Each row is a point. Each copy is the shape, with its points in the same order, turned, moved and blurred by noise. Some copies are also mirrored. Which?
In the rows, zero is written as 128.

Shape (5 x 2):
[[175 122]
 [153 111]
 [144 146]
 [164 145]
 [ 26 133]]
Copy 1 (5 x 2):
[[170 134]
 [158 104]
 [135 137]
 [143 145]
 [ 46  41]]
Copy 1 is: only turned
Copy 2 (5 x 2):
[[156  73]
 [157 105]
 [117  98]
 [120  78]
 [ 94 219]]
Copy 2 is: mirrored

Shape (6 x 3):
[[186 151  77]
 [ 86 187 226]
 [142 155 116]
 [ 78 135 197]
 [122 135 129]
 [158 110 156]]
Copy 1 (6 x 3):
[[191 122  71]
 [ 89 231 182]
 [157 146 118]
 [ 81 173 182]
 [134 137 134]
 [ 99 138  98]]
Copy 1 is: mirrored
Copy 2 (6 x 3):
[[188 168  75]
 [ 58 194 203]
 [137 165 105]
 [ 64 140 178]
 [118 142 116]
 [150 128 151]]
Copy 2 is: only turned
Copy 3 (6 x 3):
[[ 35 151  84]
 [213 146 129]
 [ 92 136  91]
 [177 103 136]
 [107 117 102]
 [ 88 129 155]]
Copy 3 is: mirrored
Copy 4 (6 x 3):
[[199 111 160]
 [106 149  17]
 [159 132 125]
 [ 74 137  61]
 [126 129 121]
 [128  82 114]]
Copy 4 is: mirrored

Shape (10 x 6):
[[166 176 176  94 160  84]
 [132 121 167 167 157 180]
 [119 104 105  69  80 137]
 [197 218 115  94 186  98]
 [138 110 113  97 136 133]
 [ 77 168 181 167 100 120]
 [159 122  87 115 145 186]
 [161  79  81 119  58 126]
 [ 98  91  87 123  81 129]
 [ 72 165 192 170 156  52]]
Copy 1 (10 x 6):
[[165 116  98 128 185  34]
 [168 136 182 157 184 144]
 [111  88  80 114 117 142]
 [195 135  48 113 233  66]
 [141  98 117 103 145 126]
 [ 85 168 154 175 170  93]
 [178 106 102 121 178 181]
 [146 131  75 113  72 156]
 [ 93 133 105 107 112 167]
 [ 89 202 173 106 190  40]]
Copy 1 is: mirrored
Copy 2 (10 x 6):
[[173 181 177  95  92  47]
 [119 186 151 180 156 101]
 [141 126 180  94 110 184]
 [191 224 139  33 124  55]
 [166 143 152 110 133 133]
 [ 64 159 146 151  79  73]
 [152 186 145 115 176 164]
 [160 158 136 127  85 218]
 [126 120 119 130  98 185]
 [111 129 109 141  65  12]]
Copy 2 is: only turned
Copy 3 (10 x 6):
[[127 175 208 120 156 122]
 [170 127 129 112  90 185]
 [ 75 120 106  48  98 103]
 [134 233 174 158 116  85]
 [110 149 106  77 117 115]
 [ 72  89 160 155 102 177]
 [160 173  90  89  73 122]
 [143  82 103  81  87  51]
 [ 91  90  82 105  99  94]
 [ 77 117 167 187 180 177]]
Copy 3 is: only turned

Shape (13 x 8):
[[133  36 146 151 118 117 145 199]
 [152 127  58 144 120 125 139 102]
 [182 122  74 137 103 110 114 120]
 [147 130 125 129 105 120  95 191]
 [ 97 166 143 135 128 108 138 123]
 [164 156 127 162 118 104 135 114]
 [123 152 123 121 129 246 146  92]
 [103 159 151  68 191 171 110 136]
 [ 89 163 142 113 106 119 138  98]
 [125 123 144 112 101 132 145 115]
 [165 144 149 132 108 107 114 106]
 [119  57 138 155 150  99  68 108]
 [128 154 113 123 163 185  60  90]]
Copy 1 (13 x 8):
[[160  72 183 164 101 172 129 192]
 [137 101  75 110  84  98 128 116]
 [154  90 108 100  83  85 103 123]
 [184 132 159 112 118 102 123 172]
 [ 96 168 149 107 120 113 165 120]
 [118 150 138 110  88 104  98  99]
 [175 142  63  81 144 177 164  60]
 [133 154 111  45 208 152 161 136]
 [102 149 144  88 120 112 180  95]
 [140 124 154  94 114 128 141 100]
 [128 136 154  95 113  89  98  99]
 [111  78 135 170 167 101 121 142]
 [157 144  72 102 197 112 129 101]]
Copy 1 is: mirrored
Copy 2 (13 x 8):
[[ 79   7 107 146 110 142 105 124]
 [179 119 110 141 126 145 152 157]
 [182 114 127 128  91 160 117 153]
 [109 102  86 110  89 163  84 138]
 [113 146  87 118 117  83 118 117]
 [156 133 108 160  92 113  99 132]
 [ 89 184 133 165 157 165 191 106]
 [ 91 159  81  84 166 143 132  48]
 [106 151 114 108 100  73 144 122]
 [112 117 126 130  92 115 144 111]
 [140 139 133 140  79 116  98 108]
 [134  70 171 108 158 121  68 110]
 [126 184 143 108 173 163 115 103]]
Copy 2 is: mirrored
Copy 3 (13 x 8):
[[160  28  87 123 136 154 157 132]
 [146 149  93 138 127  81 117  84]
 [167 140 109 115 130  95  92  86]
 [174 104 100  95 127 132 106 165]
 [129 148 135 115 101  98 165 162]
 [165 153 157 132 114 112 130 117]
 [ 63 206  85 158 138 174 129 132]
 [ 55 155 123  87 177 123 133 195]
 [103 163 125  99  77 106 164 145]
 [121 136 113 101 107 137 150 118]
 [148 148 158 106 109 127 118 116]
 [104  46 149 132 105 104  93 123]
 [ 64 164 128 135 135 120  63 159]]
Copy 3 is: only turned
Copy 4 (13 x 8):
[[143  31 136 158  95 134  77 149]
 [118 139  79 146 145 145 159 140]
 [149 122  57 147 140 125 144 119]
 [171 118  93 124  94 101  81 149]
 [110 162 145 126  88  91 133 146]
 [140 158 115 169 111 107 142 110]
 [125 187 151  74 106 222 130 116]
 [132 168 182  41 142 116  92 144]
 [101 163 139 102  79 101 158 132]
 [131 123 134 111  87 125 147 118]
 [146 145 116 133 101  93 131  86]
 [ 69  83 110 132 135 101  73  94]
 [104 191 107  74 147 149  84 102]]
Copy 4 is: only turned

Shape (13 x 9):
[[175 243  73 117 136 149  80  97  97]
 [177 182 159 111 151 165  53  98 118]
 [140 166 104  84 128 157  62  97 114]
 [176  95 121 157 131 148 176 123 177]
 [160  81  89 116 120 169 150 113 119]
 [111 148 139 144 122  70 110 179 134]
 [146 125 100 115 144  75 117 129 136]
 [102 100 151 145 195  90 151 115 151]
 [140 101 124 166 128 154 167  82 140]
 [129 115 162 110 168  34 150 163 101]
 [133 107  90 149 197  74 108 173  89]
 [125 134 117 149 141  82 142 162  85]
 [144 115 119 108 167 216 166 104 164]]
Copy 1 (13 x 9):
[[131 179 167 148 249 190 145 177 163]
 [118 187 186 116 164 184  98 193 125]
 [130 137 147 129 194 180  81 191 148]
 [119 143 118 193  80 158 130  98 149]
 [102 108  89 182 131 186  97 123 131]
 [121  84 181 133 141  84 152 148 141]
 [146 116 136 159 162 101 114 129 127]
 [ 97 141 129 114 110  76  96  89 147]
 [110 134 113 142 107 178 119  78 155]
 [111 110 125 115 137  42 146 132  84]
 [ 77 103 160 166 189  71 105 107  98]
 [ 91  90 143 136 166 102 156 116 117]
 [ 71 172  88 169 104 180  86 141 182]]
Copy 1 is: mirrored
Copy 2 (13 x 9):
[[126 174  38 130 200 215 126 132  74]
 [109 194  67 124 129 188  64 168  89]
 [ 75 146  61 139 142 196  97 156 110]
 [155 107 156 102 112 154  91  87 142]
 [105  73 140 119 114 179 111 113 118]
 [117 160  90 163 129  92 154 117 163]
 [110 126  97 148 159 117  98 100 145]
 [100 152 179 171 143  99  81 104 152]
 [122 123 163 146 106 177  96  61  99]
 [ 86 139 130 157 164  34 122 119 127]
 [129  98 105 208 170  87 122 139 132]
 [122 133 117 183 153  95 159 109 115]
 [106 115 189 102 135 213  80 138 138]]
Copy 2 is: only turned

Shape (18 x 12):
[[ 58 168 102 117 108 163 162 146 142 131  85 149]
 [133 157 130  90 176 151 178 113 153 101  78 170]
 [132  86 160 161  88 189  92  89 129 103  90 113]
 [140 181  79 177 106 146 151 138 129 127 190 178]
 [102 182 125 131 164  99 143 190 140 153 133 137]
 [141 100 180 132 104 224  71 109  79 114 106  92]
 [ 96 107 164  71 116 181 114  90 114  76  98 134]
 [112 194  83 106 152 103 163 125 146 199  82 175]
 [127 200 105 182  57 115  76 103  76 109 167 152]
 [ 95 118 106  73 111 116 169 120 182 149 134 181]
 [155 173 180 161  64 150  75 105 107 103 157  76]
 [155 118 103 185  44 128  97 124  98 110 129  66]
 [117 126 143 173 121 164  38  86 136 106 122  85]
 [101 100 200 175  92 154 130  81 111 106 102 122]
 [165 188 124 143  80 114 134 159 158 165 116 161]
 [135  78 163 147 101 147  72 115  79  73  90 120]
 [107 167  98 105 149 124 185 103 122 149 121 122]
 [110 127 134 115 100 161 142 101 164  62  79 135]]
Copy 1 (18 x 12):
[[126 124 103 108  83 147 173 145  86 115 141 177]
 [133 125 161  31 119 109 138 135 104 134 172 179]
 [182 188 110  77 150 212 105 104 123 129 132 107]
 [189  99 168 160 109 122 134 189 122 164 152 107]
 [109 118 149 124 129  85 147 185 133 101 100 154]
 [172 249 108  99 138 178  85 104 113  93 155  95]
 [134 171 104  71 137 185 102  99 122  91 204 155]
 [ 81 120 172  95  84 109 137 182  99 175 109 183]
 [152 113 145 166 121 188  72 213  86 121 148  59]
 [117  88 133 107 104 141 125 125 164 167 154 206]
 [168 161 109 107 115 171  61 163 139  85 124  40]
 [162 140  73 140 159 173  84 131 105 151 102  43]
 [152 202 106  87 165 209 116 178 146 116 131  78]
 [155 151 147  84 134 215 117  85 122  87 121  97]
 [161 105 142 112  92 116  83 178 113 149  77 143]
 [158 179 116  96 202 199  77 108  97  98 146 108]
 [ 80 117 148  97  94 110 147 135 114 153 155 126]
 [165 118  92  47 132 178 127 123 111 122 165 150]]
Copy 1 is: mirrored
Copy 2 (18 x 12):
[[ 56 140 127 183  97 148 163 104  77 142 117  96]
 [118  78 118 159 105 176 181 149 104 151  81  97]
 [125 108 187 140 113  75  71 107 114 130  87  81]
 [106 164 162 223 166 144 162 133 171 103 150 118]
 [106 185 134 142 106 164 214 139 127 119 156  93]
 [141 136 184 134  91 115  25 129 112 121  83  44]
 [120  79 136 132 100 158  79 106  62  97  88  92]
 [125 159  87 185 103 157 215 120 106 190 118 123]
 [172 192 165 236 143  96 135  80 123  60 137  96]
 [ 93 106  91 148 104 170 158  99 117 138 132 176]
 [172 155 197 167  95 103 101  68 164  63 111  47]
 [134 143 140 175 120  33  88  95 166  81 153  63]
 [154 154 191 122 156  85  97  71 121 120  90  60]
 [143  81 211 160  81  91 103  97 103 125 127  88]
 [122 173 130 189  79 116 184 117 175 114 104 124]
 [162 116 163 122 110  66  77 139  84  79 103  82]
 [122 119  95 196 108 170 168 108 120 160 157  78]
 [ 97  65 130 160 115 117 138 100 106 109  74  95]]
Copy 2 is: only turned

Shape (18 x 12):
[[ 74 133 175 163 173 102 155 162 173  79 154  99]
 [ 81 108 151 125 157 170 148  87 182 127  82 121]
 [158 145  83 121 136 143  81 134 198  74 107 127]
 [109 141  76 152 169  98  94  90 134 156 122 154]
 [ 89 173  76  62  80 113 122  89  97 150 165 101]
 [142 178  84  65 150 104 130 125 122 156 141  92]
 [113 100 107 148 161  58  85  97 146 152  89 108]
 [ 66 125 113 168 131 146 200  88 217  71 178 141]
 [ 68 162 111 133 154 135 104 190 114 165  94 135]
 [156 108 174 115 104 134 174 177 206 166 181 140]
 [130 163 174 108  90 122  84 101 131 135  83 144]
 [153 126 148 162 140 158 139 161 140  67 119  82]
 [107  99 150 109 170 134 140 112  99 153  86 160]
 [142  74  82  90 117 160 127 155 105 137 111 168]
 [108 126  96 114 181  55 174 138 146 152  96 171]
 [167  88 178 182 119  71 113 182 142 168 167 178]
 [160 108 158 100  62 116 178  72 143 170  71  73]
 [104 108  66  94 136 145 110 104 177  89  99  89]]
Copy 1 (18 x 12):
[[121 199 127 128 159 114 146 159  85  90  63 127]
 [ 78 113 159  97 150  98 167 156 158 141  71  98]
 [133  92 110  71 121  76  75 157 125  79 118  69]
 [ 94 131 144 162 148 121  98 121 154 108 174  64]
 [ 91 102  90 136 108  91 143  93  64 173 200 118]
 [125  66  78 157 160 109 116 117  81 128 173 116]
 [138 143 171 132 189 133  99 137 129 140 146  47]
 [ 76 204  80  75 133  68 194 119 165  88  90  99]
 [ 93 131 135 197 127 100  77 173 123 158  98 131]
 [201 148  97 110 147  72 151 151 165 134 111 195]
 [119 104 197 100 121 103  91  92 114 149 134 140]
 [147 125 111  90 104 152 115 140 110 103  53 117]
 [ 88 109 164 133 159 165 129 159 156 157 127 142]
 [118  97 101 102 102 149  89 186 170 176 165 129]
 [ 91 163 102 140 224 130  87 144 155 125 150 126]
 [223 200 161 158 135 132  88 140 183 119 144 170]
 [161  87 129  66 175 125 144  56 128 214 115 117]
 [ 95  99 106  74 142  90 125 169 107 138 125  46]]
Copy 1 is: mirrored
Copy 2 (18 x 12):
[[135 168 135 156 174 176 212  71 126 114 128 150]
 [ 91 164 103 150 105 169 130  89 198 126  92 125]
 [175  84 137 120  74 170 152  87 161 140 125  85]
 [125  81  71 100 134 176 124 126 125 142  99 157]
 [ 37  57 131 114  90 120 139  64  60 155 103 114]
 [ 84  74 130  73 117  95 186 105 107 158 115 115]
 [103  92 119  69 152 193 132 127 155 123  86 174]
 [139 133 110 235 127 176 159  31 145 138  88 160]
 [100 142  94 107 111 166 185 172  85 131 104 112]
 [147 161 210 189 156 101 140 126 116 174 113 115]
 [109 162 143  80  67 154  92 107 112 132 122 136]
 [158 155 133 134 130 121 167  91 148  60 144  89]
 [ 66 137 104 130  98 131 130 162 164 122 135 175]
 [102  64 128 166  74 132 124 180 140 105 131 121]
 [128  95 124 124 115 153 188 160 145 152  77 211]
 [172 125 173 137 192 141  93 183  87 135 161 173]
 [ 65 150 205  96 106  83  81  81 154  86  65 136]
 [100  76 137 136  87 179 160  77 183 114  96  85]]
Copy 2 is: mirrored
Copy 3 (18 x 12):
[[102 114 145 101 166  52 153 150 176 105  67 132]
 [ 96  62 119 179 138 130 103 146 143  95  94  97]
 [167  94 115 122 140  76 109  71 145  75 163  62]
 [140 150 113 186  97 125 136  81 158 146 136 112]
 [118 145 132 113 104 193 134  16 104 103  79 117]
 [154 132  96 126 143 134 136  29  87 137  82 109]
 [127 132 107 188  63  74 140 100 118 122 120 129]
 [ 89 102 179 152 186 135 190 140 193  58 104  73]
 [136 126  68  94  93 125 105 116 172 170  85 109]
 [148  54 153  66 169 135 185 160  91 136 137 131]
 [174 108 158 123  88 134  55 113 111 101 106 126]
 [110 136 108  82 175  66  99 143 116  82 126  87]
 [128 119  77 164 122 147  96 150 128 118 102 168]
 [145 111  43 103 121 176 124 111 121  93 168 138]
 [189 132  72 175 122 124 189 129 147 127  80 137]
 [162 139 156  82 106  98 167 178 123 160 176 181]
 [125  99 135 143  93 154 119 145   7  78  88  98]
 [106  86  85 150 126 108 127  57 128  54 122  74]]
Copy 3 is: only turned
Copy 4 (18 x 12):
[[123 130 121 131 179 135 143 149 154  41 118 206]
 [ 57 146 183 126 143 118 103  94 133  87  80 144]
 [159 149 138 133  74 117  91 150 176 109  44 141]
 [117 104 141 177  82 132 100 134 134 171 122 179]
 [160 147 125 171 119 174  59  99 140 148 183  79]
 [159 178 120 160 141 177  82 146 159 177 131 129]
 [104 118 159 142 114  82  76 175 139 160 138 184]
 [ 99  99 128 165 141 132 144  53 223  48  96 158]
 [112 125 134 179 123 183 109 194  75 105 108 139]
 [ 97 165 158 104 128 197 186 176 217  86 126 121]
 [146 177 211 131  80 126 118 139 108 107 140 122]
 [137 179  89 110 132  99 154 155 136  69  80 138]
 [ 87 127 177 114 145 141 141 129  83 161 114 140]
 [117 111 133  97 109 154 138 146 120 167  85  65]
 [124  91 179 172 175 149 137 160 149 180 102 164]
 [117 111 156  92  80 156 216 216 163 121 164 166]
 [ 83 219 191 139 141  76 123 139 172 143 164  60]
 [120 127 125 130 129 109  45 123 168 118  65 113]]
Copy 4 is: mirrored

Shape (18 x 12):
[[155 107 132 125 190 200  97 155 172 118 120 145]
 [145  94 163  78 181 149 161 150 137  81 144 147]
 [127 128 135 128  27 149 112 114 178 152 131  87]
 [ 87 137 106 160 113 162 108 131  41 133 143 102]
 [176 171 176 161  76 145 115 127 135 174 112 113]
 [189 124 129 121  58  99 126  78 136 141 155 102]
 [ 29 136 138 134 145 130 124 161  66 137 140 128]
 [141 165 126  81 146 114 149 122 122 102 139 149]
 [138 135 134 120  58 134 165 115 140 158  83 110]
 [108 137 125 114 179 159 177 129 152 139 180 146]
 [100 128 148 106 159 172 124 123 156 107 139 214]
 [180  95 127 140  65 132 145  66  92 175 118 129]
 [ 96 133 162 126 178 181 167 160 162 128 162 148]
 [ 91 120 180 140 153 183 148 118 106  91 130 118]
 [159  99 157 147  64  80 106 101 147 192 113 101]
 [146 143 152 155  75 113 102  44 143 161 112  85]
 [119 130 103 134 189 136 159 128 169 102 107 149]
 [139 109 143 175 154 151 151 156 144  69 152 174]]
Copy 1 (18 x 12):
[[185 107 142 159 182 196 116 164 129 110 129  86]
 [183 102 182 116 123 166  99 174 157  85  88 108]
 [ 75 184  83 144 103 133  75 118 152 137 140  78]
 [111 103 108  96 117 186 140  96 151 166 121 183]
 [ 95 142 146 144 111 105  96 117 125 172 183  92]
 [111 127 102 127  73  75  57 108 124 136 113 104]
 [ 78 116 165 108 132 187 184 121 172 109 108 195]
 [165 118 179 124  71 140 122 108 134  78 104 120]
 [117 176 123 138 101 101 116 102 182 149 133  86]
 [143  76 139 132  97 168 161 147 156  72 104  84]
 [163 113 173 201  93 184 141 173 153  85 106 125]
 [131 110 101 147  95  70  87 109 174 186 112 125]
 [129  96 169 135 126 191 157 179 166  89 120  74]
 [125 112 176 116 118 205 131 152 156 160  81 106]
 [ 71 150 109 158 132  47  83 128 139 150 124 119]
 [ 79 143 114 168 109  97  92  86 111 175  96  97]
 [180 131 146 138 129 149 179 147 130  90  77  93]
 [173 117 145 119 102 181 146 217 110 131 104 118]]
Copy 1 is: only turned
Copy 2 (18 x 12):
[[ 68 133 167  90 172  87 139 114 163 138 146 105]
 [107 143 172  83 146 121  71 126 164 108 106 151]
 [159 159  69 105 122 153 115 139 165 123 156   7]
 [140 161 120 162 154 175 164 142  61  88 128 101]
 [153 124  71  98 174 190 124 149 148 164 186  71]
 [179  96 100 136  97 178  87 132 155 154 137  56]
 [140 168  91 106 177 136 147 153  64  50  95 129]
 [160 119 116 107 155 151 105  77 155 109 103 148]
 [172 158  80 100 118 185 144 148 187 120 155  83]
 [148 162 144  63 133 107 123  97 112 145 110 139]
 [ 84 132 133  37 156 139 138  92 139 110  85 116]
 [169  95 121 121  82 213 148 170 153 155 137  72]
 [110 186 141  43 159 100 113 116 118 131 131 134]
 [108 160 155  75 143 156 109 131 100  69 160 124]
 [167  84  56 109 111 155 114 193 156 147 151  52]
 [172  73  78 104 107 179 128 133 131 119 192  40]
 [101 134 114  85 124  99 145  88 154 113 141 166]
 [ 46 152 119  93 126 149  94 109 124 132 122 146]]
Copy 2 is: mirrored
Copy 3 (18 x 12):
[[131 157 107 121 136 164  52 124 130 111 111 179]
 [135 180 143 114 107 176  79  89 135 135 159 103]
 [151  91  97 165  72 118 159 194 169 123  80 118]
 [ 61 125  63 127 162 106 152 149 119  76 130  78]
 [128 127 127 208 126 110 128 189 112 139  69 108]
 [142  83 111 143  79 127 139 190 103 180 100  73]
 [ 63 146 134 122 170 102 170 123 154  67 172 105]
 [147 161 137 105 119  99 124 117 106 151 146 101]
 [165 134 137 132 117 113 156 198 158 125  69  75]
 [142 172 134 109 124 167 154 112  95 114 144 149]
 [106 184 159  95  84 114  95 119 118 100 133 166]
 [100 124 120 114 101 145 138 224 103 157  72  53]
 [131 184 144 144 120 168 133 103 119  82 143 160]
 [ 86 168 121 139 116 148 126  84 141  81 102  92]
 [114  68 155 160 116 143 143 223 145 167  88  99]
 [102  78 125 146 101 115 158 172 126 174  40  99]
 [157 142 154  79 153 140 105  99 116 107 109 138]
 [134 134 155 137 107 153  67 107  89  57 130 112]]
Copy 3 is: only turned
Copy 4 (18 x 12):
[[179 133 188 151 173  96  98  68 119 158 120 173]
 [203 131 169 169 144 130 174  98 134 102 108 168]
 [146 117  98  86 160 107 147 145 146 187 206  98]
 [164 107  96 102 143 172  80 135 115 141  80  65]
 [137  79  94  78 126  98 112 148 104 167 162 164]
 [169 127 115  66  86  83 181 149 118 166 162 100]
 [122 100 102 160 177 195 119 126 100 116  76  83]
 [142 149 163 107 119 145 169 126 123 106 105 152]
 [132 106  89  85 151  97 162 160 170 161 137 135]
 [167 157 156 159 155 166 170 126 105 176  89 161]
 [146 180 123 159 162 142 141  64 112 124 117 178]
 [177 118  63  60 106  72 163 127 132 172 103 109]
 [168 130 146 184 178 165 142 117 107 164 111 181]
 [186  95 112 162 136 179 119  94 151 139 111 146]
 [129  73  88  92 119  53 177 130 105 179 155  92]
 [123  81  92  66  87 106 156 105 136 201 161 105]
 [126 152 175 170 131 122 141 108 154 161  84 156]
 [181 160 134 204 110 116 104 121 124 130 120 157]]
Copy 4 is: only turned

Shape (15 x 12):
[[142 114 110 133 166 127 181 122  70 142 139 178]
 [ 79 150 122  92 144 119 165 156  97 139 120 125]
 [ 82 138 133 117 137 111 138 141 130  89 167 172]
 [ 91 160 114 112 111 124 217 135 129 125 176 148]
 [148  95  91 109 149  78 111  79 166 153 116 117]
 [170 111  99 101 201  91 111 108 142 137 139  99]
 [201 151 239 107  98 122 129  78 154 147 122 139]
 [203 174 194 122  50 133  70  95 141 152 153 145]
 [214 105  93 100 175 104 121  76 113  90  81  87]
 [ 92  78 117 108 122 147 165 146 161 141 155 134]
 [158 168 179 169 100 100 112  89 128 131 132 129]
 [ 96 109 107 143 171 165 132 103 128 132 162 116]
 [ 96 111 146 136 109 107 168 152  96 122 164 133]
 [ 94 135 158 114 110 140 136  79  91 128 151 158]
 [116 131 136 144 142 169 155 122 120 129  99 173]]
Copy 1 (15 x 12):
[[121 103  86 123 106 161 118 129 180 139 170 105]
 [120 167  96 121 126 107  91 180 165 186 140 110]
 [168 125 119 129 116 111  84 167 147 161 159 173]
 [183 165  84 147 123 151  80 140 167 173 111 127]
 [102 140 195  76 151 170 114 156 114 118 127 132]
 [ 50 117 168  87 132 161 117 159 141 141 112 156]
 [133  75  98  47 196 114 100  80  50 162 109 132]
 [157 108  72  42 199 112 165 108  46 128 109 171]
 [ 19 130 147  67 147 147  79 121 137  69 125 138]
 [157 168 164 130 117 104 123 110 158 175 135 134]
 [135 102  84 106 166 126 116 145  47 123 128 141]
 [119 139 140 123  58 120 126 144 129 142 123 135]
 [146 155  96 155 133 128 109 136 126 175 176 148]
 [163 136  79  75 101 117  94 135 102 153 158 138]
 [144 109 106 115 107  88 116 135 151 122 140  89]]
Copy 1 is: only turned
Copy 2 (15 x 12):
[[124 147 116 142 122 134 208  79 111 110 163 155]
 [129 111 113 151  97  88 141  62 156 132 153 105]
 [141  84 144 176 163  89 150  87 121  96 130 119]
 [ 99 123 127 128 143  62 159  52 112 102 112 125]
 [128 166 169 139 151 115 102 171 112 143 178 110]
 [100 146 143 139 160 113 134 170 147 115 225 111]
 [151  92  60  88 129 107  76 177 113  62 137 191]
 [209 113  47 106 192 119  51 132  88  79 155 165]
 [105 136 154  81 141 164 104 146 141 128 249 144]
 [ 98 156 134 153 155 117 131 105 163 109  91 105]
 [159  80  86  97 144 123 100 139  67  97 159 124]
 [143 150 143 126 145 118 173 109 139  83 151  63]
 [107 112  95 164 137 119 140  74  99  89 127 104]
 [180 113 128 139 104 119 141  92  99  59 130 131]
 [159 111 118 114 123 140 177 102 137 133 129 130]]
Copy 2 is: mirrored
Copy 3 (15 x 12):
[[124 119 116 103 165 137 125  80 128 192  82 122]
 [115 123 117  99 105 147 178 113 127 120  80 148]
 [161 144 121 145 120 100 154  73 114 106  77 129]
 [171 114 107  90 147  90 166 115 158 116  71 158]
 [ 86 126 166 168 106 117  75 124 174 136 131 129]
 [ 87 184 153 128 120 138  71 113 150 133 142 134]
 [156 190 185 156  85  70 143 194 142 219  75  87]
 [145 173 161 159  90  36 171 175 145 190 131  33]
 [113 144 195  98 101 167  33 134 134 156 140  82]
 [146 100 141 143 124  98 154 106 126 141 127 197]
 [154 158 110 170 101  95 129 171 142 165  93  59]
 [112 124  99 130 131  93 102 117  85 131 124 157]
 [173 123  90 127  97 122 162  93 136 157 103 143]
 [132 115 114 123  89  67 141 109 107 163  66 107]
 [132 101 140 140 152 123 148 132  81 162  78 120]]
Copy 3 is: only turned
Copy 4 (15 x 12):
[[161  96 123 133 180 150 141 170 116  60  77 134]
 [152  85 124 129 177 148 136  77 164  88 122 158]
 [128  93 162 124 140 146 124 148 134  91 160 194]
 [147  91 140 116 132 183  96 107 161  74  85 185]
 [ 68  98 132 153 110 167 181 124 113 126 127  84]
 [ 49 117 101 135 149 132 161 121  90  88 135  96]
 [145 224 184 194 125 181  99 124  98 117 135  99]
 [160 190 184 153 115 185  71 124  68 171 157  98]
 [ 43 120 141 162 178 100 133 147 115 111  98  42]
 [120  95  92 162 134 184 139 143 165 127 130 173]
 [156 157 177 154  84 129 106 117  93 120 130 104]
 [132  81  77 135 117 136 123 153 146  82 161 123]
 [162  86 137 168 138 150 119 119 120  97 114 191]
 [180  93 171 153 137 179 106 134 134  87 155 124]
 [172 139 132 122 154 141 141 166 173 106 120 135]]
Copy 4 is: only turned
